Rows are points. Each copy is the shape, with its points in the same order, turned, moved and blurred by noise. Say if it was mirrored as well.

Shape (9 x 3):
[[-0.03 -0.09  0.30]
 [-0.29  0.12 -0.10]
 [-0.14  0.07  0.10]
 [-0.18  0.05 -0.28]
 [-0.24 -0.03 -0.49]
 [-0.06  0.34  0.33]
 [ 0.95 -0.42 -0.27]
 [ 0.19  0.15  0.19]
 [ 0.02  0.23  0.25]]
Copy 1 (9 x 3):
[[-0.11 -0.16  0.18]
 [-0.16 -0.03 -0.29]
 [-0.20  0.01 -0.03]
 [-0.05 -0.04 -0.43]
 [-0.07 -0.16 -0.63]
 [-0.06  0.21  0.19]
 [ 1.00 -0.64 -0.05]
 [ 0.13  0.07  0.15]
 [-0.04  0.20  0.10]]
Copy 1 is: only turned
Copy 2 (9 x 3):
[[ 0.03 -0.04  0.24]
 [-0.14  0.33 -0.06]
 [-0.04  0.19  0.12]
 [ 0.00  0.32 -0.24]
 [-0.04  0.33 -0.47]
 [ 0.04  0.35  0.45]
 [ 1.03 -0.33 -0.28]
 [ 0.28  0.17  0.28]
 [ 0.14  0.26  0.34]]
Copy 2 is: only turned
Copy 3 (9 x 3):
[[ 0.14  0.02  0.40]
 [-0.15  0.09 -0.05]
 [ 0.02  0.12  0.16]
 [-0.04 -0.05 -0.19]
 [-0.13 -0.19 -0.37]
 [ 0.12  0.44  0.27]
 [ 1.06 -0.54 -0.02]
 [ 0.35  0.20  0.20]
 [ 0.19  0.31  0.23]]
Copy 3 is: only turned

Shape (8 x 4):
[[-0.08  0.38  0.20  0.45]
 [-0.24  0.31  0.16  0.02]
 [-0.21 -0.41  0.08 -0.40]
 [ 0.12  0.49 -0.10 -0.48]
 [-0.17 -0.60  0.01 -0.47]
 [ 0.05 -0.19 -0.14 -0.34]
 [ 0.15  0.05  0.23 -0.29]
 [-0.24 -0.17  0.08  0.37]]
Copy 1 (8 x 4):
[[ 0.03  0.30 -0.45  0.14]
 [-0.20  0.38 -0.16 -0.10]
 [-0.59 -0.07  0.50 -0.04]
 [ 0.00  0.44  0.21 -0.62]
 [-0.55 -0.22  0.62 -0.09]
 [-0.25 -0.09  0.32 -0.26]
 [-0.05  0.28  0.37 -0.10]
 [-0.25 -0.10 -0.21  0.28]]
Copy 1 is: only turned
Copy 2 (8 x 4):
[[ 0.30  0.17  0.20  0.15]
 [ 0.04  0.14 -0.04 -0.23]
 [-0.63 -0.42 -0.22 -0.28]
 [ 0.06  0.15 -0.63 -0.25]
 [-0.74 -0.49 -0.25 -0.19]
 [-0.42 -0.20 -0.32 -0.12]
 [ 0.02 -0.30 -0.26 -0.21]
 [-0.24 -0.08  0.28  0.22]]
Copy 2 is: only turned
